Each row is a point. To make a cloud, some directions were put in groups of two or more. Within a group, all points are equally far from the middle, so they leave a hole (a ring in 2 directions, a hollow ball in 3). The other directions are filled evenly. Then the cloud was stretched, turned, moved and blurred a little. How many holes are there, and how many directions does each take, smallest first?

Cloud (19 x 3)
[[  4  50 -11]
 [ 24 -19 -63]
 [  1 -73  -4]
 [ 19  -9 -67]
 [-41 -87   1]
 [ 63  13   3]
 [-39 -11  31]
 [-41 -52  25]
 [-45   1 -22]
 [ 24 -43 -52]
 [  1  14 -60]
 [ 37  27 -37]
 [ 48 -15  42]
 [ 22 -42  32]
 [-40   7  -9]
 [-17 -77   8]
 [ 28 -45   8]
 [-21 -52  36]
 [  3   1 -72]]
Holes: 1 (2)

Cloud (28 x 4)
[[-48 -22  29 -53]
 [-54  37 -61  26]
 [-79  -3 -47 -45]
 [ 67 -49  12 -16]
 [-67  21  10 -14]
 [ 27  51 -47   6]
 [-55 -41 -58 -27]
 [-10 -38 -20  24]
 [ 50   2 -55  15]
 [ -9 -22  -1 -60]
 [ 65 -23   7 -71]
 [-18  20  24   4]
 [ -1 -57 -12  -4]
 [ -7  25 -30  22]
 [-74  29 -49 -35]
 [ -8  55 -43  -6]
 [-76  23 -22 -30]
 [ 67   6  38 -81]
 [  8  11 -64  28]
 [-54  11  -5  27]
 [-49  12  11  20]
 [ 52  18 -52 -75]
 [  1 -15 -24  28]
 [-28  21 -10  20]
 [-54 -22  11 -52]
 [ 16 -16  14 -68]
 [ 42  45   9 -18]
 [  3  34  -6   5]]
Holes: 1 (2)

Cloud (27 x 4)
[[-21  -8  37 -55]
 [  0 -26  41  23]
 [-14 -79 -33 -18]
 [-31   2  48   8]
 [  9  16  29 -79]
 [ -5 -11  17  -7]
 [-25 -30  32  -4]
 [ 27 -46  -8 -38]
 [ 43  35 -58 -52]
 [ 64   9 -36 -30]
 [ 41 -14  16  84]
 [-49 -21  46 -59]
 [ 49   9 -53 -33]
 [ 65  17  83  -2]
 [ -6  -7 -53 -12]
 [-15 -56  19  20]
 [  8 -51 -52 -53]
 [ 40 -24   6 -20]
 [ -7 -10 -40 -12]
 [ 10 -42 -71  23]
 [ 60  21 -22  66]
 [ 61 -12 -34  14]
 [-15 -19  66   9]
 [ -3 -48 -73 -36]
 [ 15  -7  61 -32]
 [-15 -71 -32 -34]
 [ 10 -20  31 -26]]
Holes: 0

Cloud (48 x 6)
[[ -20   29   -6    9  -85   -1]
 [ -21  -21  -16   -3   78  -11]
 [  27  -23   27  -21  -13  -12]
 [ -51  -56    1   20   31    6]
 [ -42  -27  -65    0   66    5]
 [  21  -22  -43   30   70  -73]
 [  12  -13   52   45    6   34]
 [  74    2    2    0  -62  -21]
 [  44   30  -64   -9   -8  -87]
 [ -15  -40  -33   -7  -21   28]
 [  25    6    8   48   61  -37]
 [  48   39  -54    6  -28  -67]
 [  61   14  -10    9  -80  -45]
 [  42  -17   -9  -23  -42  -94]
 [  15  -24   49   65  -15  -53]
 [  25   18   33   -5  -73  -25]
 [  -6  -60  -15   61   -3  -30]
 [  36  -19   33   78    9  -26]
 [ -28  -16   17   52    0   53]
 [  14  -16    7  -41  -13  -24]
 [  64   45   14   -7  -16    7]
 [  -6  -13  -11    5   40  -99]
 [ -25   -2  -31    0   71   14]
 [   8   -6   28   -6  -39   29]
 [ -49   -8  -38   18   67  -10]
 [  35   24   34   -6  -67   -5]
 [  66   -2   -8   -3  -71  -34]
 [ -47  -41  -74   10   12  -70]
 [  36    4  -83  -19   37   -4]
 [ -39  -55  -59    1   46   -3]
 [  78   17  -16   11  -32    8]
 [ -59  -28  -26   10  -43  -45]
 [  -3  -39    5   -6   67  -25]
 [ -12    2  -75   -7   48   28]
 [ -18   -7  -28  -15   68    8]
 [ -13   -3   30   49    8   51]
 [  11   15   16   52   43  -35]
 [ -48    6  -57   32   38   -9]
 [ -26  -48   20   11   23   12]
 [  -7   52  -46  -41  -17  -28]
 [  51    1  -70  -13   46  -14]
 [  37    4   33   14  -67  -63]
 [  35  -10  -52  -31  -11 -112]
 [ -19  -18   12   29  -15   59]
 [  37  -43  -18   19  -17    6]
 [  28  -14  -10  -28   62  -28]
 [ -22  -33   21   17   -3  -82]
 [  34   -1  -21   50   55  -51]]
Holes: 3 (2, 2, 2)
